Every row gives one point. Examples show where two turns around zero, p and q, send a point. Write where each new point lands after one turn and then the other. Backwards means that the second turn is done in reverse. Each puzzle has new turns, and all numbers are rounded.
In the rows, zero is written as 128.

Turn p:
[135 139 144] -> [131 135 147]
[117 119 135] -> [117 117 131]
[ 95 110 117] -> [ 99 111 108]
[162 117  89] -> [168 129  94]
[ 82 163 116] -> [ 81 161 117]
[178 119 166] -> [173 114 171]
Turn q:
[ 95 147 163] -> [ 95 133 168]
[170 108 134] -> [175 131 127]
[110 155 127] -> [ 99 143 129]
[128  93  74] -> [138  91  76]
[136 136 143] -> [133 140 141]
Where do these land?
q, then p: [159 113 109] -> [162 135 110]
p, then q: [102 125 134] -> [109 110 133]
q, then p backwards: [ 93  98 173] -> [124 104 188]
q, then p: [165 162 107] -> [139 179 113]
q, then p: [153 128 148] -> [148 140 150]
q, then p: [ 96 143  96] -> [ 94 126  95]

Turn p:
[114 118 107 138] -> [123 116 112 149]
[165 149 111 143] -> [167 152 132 144]
[143 141 129 139] -> [140 145 136 134]
[126  76 126  97] -> [130  70 129 109]
[152 151 140  65] -> [155 138 118  62]
[128 125 145 182] -> [112 142 162 168]
[ 68 135 138 132] -> [ 70 132 107 130]
Turn q:
[146 105 112  74] -> [153 105 104  80]
[131 128 144 121] -> [132 131 142 118]
[ 86 141 121 131] -> [ 84 128 123 131]
[160 158 111  89] -> [151 160  97  93]
[106 110 159 177] -> [112 113 172 170]
[139 126 122 176] -> [138 132 132 176]
Where do these land?
q, then p: [100 128 167 117] -> [ 92 125 138  96]
q, then p: [143  86  71 151] -> [161  91 131 185]
p, then q: [171 130 115 169] -> [159 158 155 161]
p, then q: [121 159 122 126] -> [118 150 107 127]
q, then p: [ 91 129 142  99] -> [ 98 110 110  99]
q, then p backwards: [142 136 150 106] -> [148 141 148 112]

Turn p:
[113 118 181 125 128 145] -> [ 96 123 162 116 138 159]
[114 112 125 128 124 131] -> [115 114 121 121 125 127]
[168 184 126 116 132 117] -> [171 181 141 141 125 127]
[151 102 103 144  84 144] -> [151  90 111 137  87 143]
[110 104 106 139 156 144] -> [120 103  97 123 158 125]
[114 121 127 134 140 146] -> [117 120 115 125 144 140]
[ 93 212 167 140 148 110] -> [ 89 212 146 164 151 133]
[104  99 112  80 137 114] -> [114 121 117  75 127  95]
[184  99 106 146 103 102] -> [178  88 141 149  98 105]
Turn q:
[118 146 153 157 142 106] -> [103 138 153 156 135 108]
[133 115 127  62 112 136] -> [136 133 115  62 125 141]
[122 158 144 156  62 129] -> [119 135 144 144  54 115]
[125 158 106  80 156 119] -> [123 176 101 103 156 139]
[127  69 107 157 147 121] -> [143  72 111 146 158 112]
[154 151 138 159 136 112] -> [141 148 153 160 130 110]
[117 100 120 124 140 172] -> [131  95 118 124 138 170]
Where do these land?
p, then q: [147 150  82 192  98 102] -> [163 107 122 193  96  87]
q, then p backwards: [113 131 149 127 154 171] -> [123 126 169 144 128 163]
p, then q: [126  91 138 108 161 148] -> [126 118 124  93 170 143]
q, then p: [147 156 134 113 132 100] -> [133 170 143 137 129 117]
p, then q: [143 151 148  93 105 111] -> [121 159 155 108  96 125]
p, then q: [114 127  97 123 115 145] -> [143 128  92 125 117 131]
p, then q: [ 78  97 148 102 177 139] -> [ 81 131 101  97 182 145]
p, then q: [174 138  97 166  90 103] -> [174 109 147 161  91  90]
q, then p: [110 111 157 128 119 131] -> [ 99 114 138 108 123 129]

Turn p:
[121 107  52 104 143 165] -> [123  74  72  96 164 131]
[116 113 147 101 134 119] -> [123 124 158 103 129 125]
[133 119 142 151 141 125] -> [126 122 143 155 128 124]
[137 132 116 120 147  43] -> [161 164 150 123 167  69]
[111 142 124 138 122 155] -> [103 126 107 132 114 139]
[158 120 175 101 114 130] -> [152 139 170 116 114 164]
[124 111 163 154  84 130] -> [140 126 143 144  69 128]
[123 180 105 156 139 156] -> [ 96 150  80 156 139 143]
Turn q:
[161 164 120 121 165 104] -> [148 172 130 117 161  98]
[123 160 125 130 104 117] -> [131 159 118 141 105 132]
[133  98 132 119 119 184] -> [128  88 117 104 136 171]
[126 153 148 144 142 113] -> [137 153 154 144 134 125]
[114 115  85 165 120 153] -> [110 105  90 166 145 145]
[131 133 140 144  82 124] -> [149 127 121 148  90 142]
[ 71  94 165  66 131  91] -> [ 74 112 181  87  78  98]
[165 108 110 136 161 136] -> [147 109 116 119 174 112]
Where do these land?
p, then q backwards: [142 120 147 113 108 102] -> [148 140 161 120 125 114]
q, then p: [141 145 176 148 154 139] -> [120 139 162 154 133 172]
q, then p: [ 61  98  80 100 169 129] -> [ 65 110 141  94 124  60]
q, then p backwards: [128 129 130 140  86 145] -> [145 128 130 142 100 158]
q, then p: [140 112 107 104 123  82] -> [160 149 130 107 132  88]
p, then q: [118 166 106 117 114 183] -> [ 81 127  81 122 137 156]
q, then p: [132 140 128 150 141  84] -> [139 161 139 159 130 107]
p, then q: [162 115 150 151 130 162] -> [148  94 126 147 141 166]

Turn p:
[180  92 119 119 121 113 118 119] -> [176 118 108 116 137  91 129 113]
[108 144 140 146 111 116 120 104] -> [110 146 128 140  97 131 115 110]
[109 110 120 105 181 109 135 119] -> [ 90 105 128 116 167 112 142 106]
[ 98  94 171 101 182  93 132 167] -> [ 80  83 174 104 162  85 110 140]
[123 175 158 103 136 178  87 132] -> [128 150 147  87 137 190  89 130]
[112 116 128 130  85 142 150 126] -> [135 117 130 132  83 137 151 141]
[115 119 119 138 136 139 107 148] -> [125 106 121 139 137 141 108 140]
[153 159  81 122  89  88 133 109] -> [135 177  69 129 110 104 148 134]
[154 142 115 188 111 173 171 128] -> [173 150 146 189 121 160 161 139]
Turn q:
[114 110 143 140  38 118 109 131] -> [124 114 170 141  51 109 114 100]
[113 122  41  56 129 148 146 151] -> [ 81 117  49 102  91 135 141 187]
[119 123 140 139 164 112 116 182] -> [128 121 153 135 163 114 104 176]
[151 109 120 135 147 120 197 157] -> [132 114 137 135 146 126 196 170]
[115 123 156 128 145 149 113 109] -> [111 133 140 115 152 139 113 101]
[166 126 154 136 153 110 106 110] -> [171 117 134 111 161 122 119 107]
[108 164 149 119 108 129 119 104] -> [127 173 132 123 112 129 113 101]
[134 154 132 148 120 155 115 110] -> [138 141 128 142 125 163 115 104]
[132 121 118 150 148 110 132  98] -> [139 121 110 147 152 113 139 106]
Where do these land?
p, then q: [158 156 113  97 100 131  96 114] -> [146 139  81 105 101 151 118 145]
p, then q backwards: [170 155 116 104 168 129  96  99] -> [134 155 154 112 177 131 111  80]
p, then q backwards: [ 76 113 113 116 163 146 152 129] -> [119  79 123 138 141 172 155 130]
p, then q: [117 109 176 135  97 116 154 135] -> [140 133 179 118  97 101 132 117]
q, then p: [ 89 122 153 162 104 103 127 141] -> [111 146 155 150  99 104  92 115]
p, then q: [110  69 113 147 132 118 148 127] -> [119  88 142 153 133  94 160 114]
p, then q: [100 127  83 141 166 135 182 110] -> [ 89 141 130 173 163 133 181 127]
p, then q backwards: [171 156 132 128 123 163  91 126] -> [161 180 144 126 144 137  98 123]
p, then q: [162 144 152 121  99 111 106 172] -> [169 129 137 106 112 121  88 165]

Turn p:
[141 118 126 142 114 132 157 138] -> [136 114 125 155 124 115 147 136]
[164 139 149 123  90 139 104 137] -> [169 121 155 132 110 150 116 154]
[111 136 155  92 119 153  94 136] -> [118 124 163  87 122 147 113 153]
[157 120  86  93 149 100 147 135] -> [145 114  63 113 144 135 143 131]
[144 108 150 147 127 134 109 113] -> [145 113 151 134 124 120 104 108]
[121 155 136 135 136 132 144 162] -> [121 146 138 140 156 128 146 154]
[106 109  80 152 143 136 111 106] -> [ 87 121 102 147 120 142 104  92]
[127 128 137 135 133 136 142  95] -> [128 127 140 126 119 123 145  97]
[113 146 152 157 108 106 157 105] -> [136 165 145 145 106  97 151 113]
[134  98 101 102 134  93 151 125] -> [134 113  73 113 122 105 136 127]
[ 91 151 137 129 156 146  90 156] -> [ 89 150 154 113 162 146 101 144]
Turn q:
[112 107  96 132 121 171 125 154] -> [123 119 112 125 123 179 100 152]
[111 138 162 156 143 125 112 105] -> [ 97 138 153 146 138 116 123  95]
[131 126 109 132 153  99 119 139] -> [130 127 119 151 150 110 132 152]
[154 113 134  81 127 136 100 107] -> [167 137 114 101 141 109  96 108]
[109 110 123 168 152 110 127 148] -> [104 113 142 173 135 129 123 152]
[129 154 135 157  92 132 139 155] -> [118 153 136 138  89 151 155 135]
[162 155 160  94 161 143 121  90] -> [152 148 152  90 172 109 132  89]
[149 111 144  93 122 131 146 120] -> [160 112 138  97 120 114 123 122]
[105 146 120 118 113 112 144 146] -> [107 131 115 115 110 120 147 152]
[119 118  97 150  95 122 147 114] -> [123 102  97 145 103 145 147 120]
Where do these land?
p, then q: [123 127 138 138 111 116 156 127] -> [128 124 130 139 110 117 157 133]
q, then p: [115 116 135 148 119 107 140  87] -> [120 125 117 135  98  97 124  96]
p, then q: [122 136 156 115 146 105 111 148] -> [135 155 134 116 152 102 126 148]
q, then p backwards: [114 159 150 149 142 120 119 145] -> [ 92 153 139 148 128 137 137 138]
p, then q: [136 116 136 104 105 147 151 132] -> [145 105 139 121  97 128 125 146]
q, then p backwards: [116 122 145 135 148 154 104 142] -> [114 139 135 144 136 137  90 139]
q, then p: [156 155  71 123 109 152 138 124] -> [120  94 107 146 140 171 172 126]
p, then q backwards: [124 116 147 127 114 124  94 146] -> [122 101 144 111 138 135 117 154]
p, then q: [151 110 148 141 136 112 138 140] -> [150 124 137 155 141 108 135 133]
q, then p: [125 138  31 121 137 126 156 138] -> [ 86  76  79 162 166 143 151 146]
q, then p: [125 114 152 107 140 145 100  77] -> [137 136 121  87 119 139 102  81]

Turn p:
[113 123 147 127  98 132 130 187 115] -> [132 147 129 150  91 147 132 178 122]
[148 106 112 147 165 128 127 111 112] -> [146  99 130 132 167 131 134 112 107]
[107 151 118 127 103 124 116 130 133] -> [110 147 107 140 112 121 116 127 141]
[131 113 153 131 140 120 120 113 115] -> [122 104 152 130 129 118 125 127 112]
[143 141 119  98 115 120 131 109 114] -> [135 144 121 104 122 106 110 115 113]
[106 116 120 111 157 136 111 107 123] -> [108  97 118 111 146 136 106 124 123]
[109 121 114 133 144 117 128 110 120] -> [114 108 111 128 146 117 129 125 122]
[148 144 135 143 102 139 111 133 140] -> [138 149 141 150 108 135 123 108 141]
[109 107 117 138 118 132 130 130 173] -> [127 107 110 128 113 140 148 124 168]
[154 138 149 122 141 146 178 132 115] -> [136 155 158  98 141 137 160 133 105]
[141 150 123 130 123 114 125 146 149] -> [142 150 131 137 131 119 124 133 156]
Turn q:
[143 123 121 141 135 144 110 127 150] -> [127 137 124 142 147 138 120 139 154]
[126 137 172 139 142 136 139 159 141] -> [118 139 175 134 135 129 151 153 122]
[114 147 121 110 143 132 133 111 142] -> [116 146 117  99 126 139 137 122 134]
[119 154 118 134 148 112 145 178  31] -> [166 135 135 128 144 103 123 122  22]
[146 122 128 115 124 135 139 116  99] -> [151 115 128 130 122 145 126 106 115]
[113 110 132 126 113 134 133 132 145] -> [108 111 124 136 119 129 140 138 137]
[137 113 116 132 115  93 141 114 149] -> [139 112 118 120 115  98 134 122 159]
[119 128 125 128 113 135 124 121 136] -> [117 128 118 133 115 133 125 131 134]
[121 109 128 132 145 137 125 120 147] -> [110 127 125 132 147 132 140 122 147]
[125 136 128 148 118 125 127 108 130] -> [126 144 123 140 112 120 124 118 138]
[136 116 128 115 120 118  87 108 136] -> [116 115 127 122 131 131  88 117 152]
[137 141 119 117 121 134 132 143 129] -> [141 128 123 120 125 137 127 147 121]
Where do these land?
q, then p: [131 131 127 105 146 145 155 129 114] -> [132 137 132  99 134 142 137 121 100]
q, then p: [112 134 143 119 118 122 114 123 121] -> [110 122 125 133 109 125 114 131 121]
p, then q: [ 88 127 136 189 131 120  80 126 124] -> [ 91 147 114 188 141  87 143 119 137]
p, then q backwards: [123 133  79 114 121 120 111 128 148] -> [142 125  81 129 122 122 112 103 137]
q, then p: [138 103 138 119 127 121 148 119 136] -> [135 110 134 110 117 125 152 121 133]
q, then p: [144 118 131 113 128 136 109 126 147] -> [129 113 135 123 125 152 121 128 149]
q, then p backwards: [144 144 120 124 138 120 151 123 153] -> [140 128 121 118 123 124 156 140 154]
q, then p: [139 139 138 130 130 132 133 127  66] -> [131 132 149 142 130 120 116  99  77]
p, then q: [122 134 138 156 115 144 142 128 121] -> [128 145 125 142 108 128 150 121 114]
q, then p: [139 116 131 111 127 119 137 153 151] -> [147 116 136 113 121 137 137 156 137]

Turn p:
[186 166  79 132  99 156 119 148 116 157 114] -> [163 181  88 119  84 150 146 152 119 165 138]
[167 145 159 140  86 115 155 132 168  82 155] -> [172 147 168 143 116 101 165 125 149  84 164]
[124 112 127 116 158  88 169  94 110 121 119] -> [122 121 139 121 165 116 144  77  95 128 105]
[111 121 158  83 140 140 152 154 132 139 128] -> [114  96 160  88 126 134 144 150 121 123 112]
[102 158 109 133 112 188 144 127 122 120 147] -> [ 91 159 108 122 121 163 149 155 143  97 137]
[158 140 143 149 195 134  99  94 150  99 159] -> [159 137 125 129 210 128  98 136 133 118 169]
[ 68 142 130 136 157  83  94 142 170 125 134] -> [100 132 148 129 154  74  75 140 165 128 101]
[106 128 152 137 118 141 104 112 131 148 124] -> [106 118 141 136 121 148 104 125 149 139 143]
[127  69 120 119 132 174 170 136  97 139 111] -> [115  75  99 130 126 170 179 129 108 130 107]
[137 169 109 142 143  92 111 158  99 140 156] -> [120 167 120 130 126  84 108 154  88 148 141]
[101  81 173 153 107 131 138 123 130 160  54] -> [115  77 167 175 107 167 133 103 151 167  90]
[114 116 116 118 102 111  94 118 119  93 104] -> [141 124 117 143 101 128  89 103 129  99 107]
[163 117  88 106 115 112 115 127 120 142 157] -> [148 131  85  99 108 102 131 115 114 139 149]
Turn q:
[147 157 124 172 133  93 114 127 135 133  99] -> [152 140 143 171 112  93 103 132 136 141 108]
[ 98  88 106  89 104 161 107 123 159 122 140] -> [ 91  90 101  78 140 149 127 108 156 126 120]
[159 138 159  84 136 130 118 168 133 130 176] -> [133 144 137 106 152 176  96 172 129 108 159]
[140 121 156 143 128 170 147 149 125 135 127] -> [120 123 136 155 121 173 154 140 126 126 130]
[127 135  82 147 110 136 129  84 114 129 127] -> [147 116  92 132 106 107 129  81 117 131 126]
[107 147 110 193 165  80 107 130 131 154 112] -> [115 150 135 187 133  66 101 121 128 168 127]
[121  91  86  78 134 140 176 114 133 129 113] -> [139 113  82  81 153 122 183 132 130 139 119]
[164 112 200 127 132 152 129 124 115 144 183] -> [141 120 177 133 136 196 127 130 116 125 186]
[ 82 177 133 150 125  83 133 125 129 137 110] -> [109 179 144 132  93  79 117 126 125 148 118]
[107 127  98 102 158 136 130  83 158  84  85] -> [137 140 117 100 164 101 155  83 152 116  72]
[149 134 139 130 112 155 147 170 122 120 174] -> [123 133 112 140 115 172 128 157 133  96 166]
[132  98 129 145 104 101 128 104 144 108 109] -> [143  95 149 122 114  95 139 117 156 126 123]
[117 142  95 115 124 119 119 103 132 147  62] -> [141 126 112 115 120  97 128 116 117 162  64]
[141 124 174 116 128 134 108 188  63 119 175] -> [100 122 155 137 134 163 105 176  74  80 173]
Where do these land?
q, then p: [121 128  93 103 111 137 164 138 124 162 128] -> [116 141  91  98 100 120 155 133 119 142 109]
p, then q: [119  93 164 124 102 115 119 128 163 128  84] -> [141  83 171 131 119 145 139 120 167 150 116]
p, then q backwards: [155 147 166 152 133  82  84 102 103 111 158] -> [145 144 137 159 153  85  95 108  92 137 180]
q, then p: [141 143 153  94 115 144 123 126 152 145 162] -> [133 127 121  88 119 158 120 158 146 118 152]
q, then p backwards: [169 166 113 153 172 128 124 169 105  89  85] -> [123 141 110 175 148 118 133 165 120  50 100]
p, then q backwards: [ 92 150 150 129 171 162 137 154  98 114 138] -> [121 116 154  99 151 138 111 190 102 123 124]
q, then p: [146 123 105 160 120 154  88 156 101  93 138] -> [134 115  90 186 140 127 105 125 132  91 121]
p, then q: [106 115 152 158 115 150 137 152 108 150 157] -> [ 76 123 122 138 111 121 147 139 136 131 165]
q, then p: [156 130  97  84  97 140 141 100 131 169  92] -> [161 118  95  93  90 157 150 113 113 168 109]
p, then q: [ 90  90 119 100 173  87 132 109 148 147 156] -> [119 122 145  83 187  80 133 118 126 162 124]
q, then p: [173 108 104 102  97 113 170 107 156 123 112] -> [190 116 116  95 114 113 175 121 135 140 121]
p, then q: [ 89 124 110 108 136 171 155  94  99 122 105] -> [ 99 134 104 118 135 141 171  88 114 114  85]
p, then q: [147 122 114 161 123 105 128  99 181 157 140] -> [160 153 124 127 136 121 113 115 168 177 153]
q, then p: [ 88 152 150 165 127 104  92 159 123  80 136] -> [108 139 169 170 127 103  77 127 145  86 123]

Turn p:
[131 143 138 118 145 114 136 113 107 120 149] -> [133 144 140 120 131 108 123 111 109 123 151]
[120 134  92 146 129 146 122 137 120 132 148] -> [117 118  90 141 131 140 111 124 123 126 146]
[131 160 156 102 133 116 113 117 138 136 107] -> [129 152 168 127 125 112 103 131 134 137 106]
[122 101 127 142 129 156 129 158 117 144 126] -> [121 114 112 125 145 167 138 147 114 121 124]
[117 142 120 114 139  81 132 132 125 125 134] -> [126 130 127 116 127  78 118 138 120 121 131]
[128 122 125 158 133 139 123 144 126 101 121] -> [126 123 116 163 131 137 147 129 121 111 124]
[163 153 140 101 120 101 146 108 132 144 106] -> [156 168 147 104 105 107 121 135 140 148 118]
[135 109 122 126 142 138 116 140 146 114 145] -> [143 106 126 138 147 134 127 127 143 109 137]
[111 113 115 124 111 155 134 140 124 110 129] -> [107 117 114 124 122 151 138 120 137 103 127]
[122  95 111 141 120 143 113 117 115 135 120] -> [130  95 114 126 116 152 134 118 114 136 119]
[146 151 166 118  93  99 130 105 141 147 126] -> [128 150 171 117 101 112 130 144 146 166 137]
[109 113 123 146 142 149 141 125 145 128 126] -> [118 119 111 134 155 139 144 113 135 134 117]
Turn q:
[138 145 127 120 124 140 122 128 115 114 148] -> [130 148 123 118 134 128 113 137 112 115 137]
[136 131  90 140 127 144 115 124 135 137 112] -> [131 132 102 135 125 142 114 115 126 140  96]
[118 126 116 132 142 109 111 114 124 118 118] -> [104 112 115 138 125 113 124 128 126 122 117]
[123 142 133 120 139 132 225 121 121 127 112] -> [136 148 111 102 134 139 211  98 136 123 156]
[136 143 139 158 114 117 180 135 136 117 117] -> [142 161 126 146 127 127 174 120 154 118 138]
[146 125 136 117 123 113 130 133 116 124 117] -> [145 124 131 126 128 104 137 133 120 123 126]
[112 122 108 115 116 116 112 134 111 132 124] -> [118 117 126 121 108 126 127 148 111 133 109]
[105 145 136 128 115 127 129 119 119 133 117] -> [110 136 147 127 123 134 142 124 118 120 115]
[110 123 135 142 131 128 108 152 138 155 112] -> [127 108 150 136 137 145 126 140 146 139 100]
[128 112 137 130 138 149 115 128 112 110 121] -> [136 108 125 140 135 139 118 127 110 108 135]
[143 143 140 120 135 142 108 115 124 142 130] -> [128 133 140 120 152 123 107 116 113 131 122]
[138 134 133 126 137 115 116 132 120 131 178] -> [117 142 128 121 143 115 105 159 126 142 155]
[124 129 125 122 131 132 113 141 157 118 116] -> [132 117 129 122 120 132 110 122 153 114 115]
[137  74 136 122 118 127 108 115 164 134 169] -> [137 108 141 139 102 125  82 125 141 165 169]
Where do these land?
q, then p: [123 117 111 110 127 120 121  94 135 133 138] -> [110 105 131 107 110 123 114 124 119 145 132]
p, then q: [105 128 111 125 147 137 105 113 132 132 131] -> [111 100 124 146 127 124 114 118 114 136 121]
q, then p: [119 109 108 115 151  93 112 119 133 120 123] -> [120  85 114 109 120 110 137 141 131 129 117]
p, then q: [138 160 147 124 112 145 130 128 128 121 110] -> [122 155 152 131 136 140 126 119 136 108 112]
q, then p backwards: [168 135 114 113 158 115 135 146  96 151 154] -> [131 120 119 140 160  97 157 145 133 175 140]
q, then p: [117 113 132 120 136 139 139 128 151 119 122] -> [132 113 133 123 127 138 136 110 151 131 137]
p, then q backwards: [123 124 144 135 118 138 121 122 132 148 107] -> [111 128 120 134 118 131 121 133 127 158 125]
q, then p: [120 106 130 114 134 104 145 154  89 111 151] -> [125 126 107 107 136 128 142 162 125  92 160]
p, then q: [134 151 133 142  93 144 132 154 142 138 123] -> [129 146 138 123 126 168 122 139 156 123 111]
q, then p: [138 106 120 124 143 124  93 107 136 121 142] -> [129  82 130 136 120 123 114 133 111 138 131]
p, then q backwards: [126 154 157 158 111 127 152 142 134 129 134] -> [115 144 133 160 119 106 150 122 115 138 156]
q, then p: [124 133 128 155 106 150 150 128 127 113 101] -> [127 159 115 151 114 143 150 105 137 135 130]
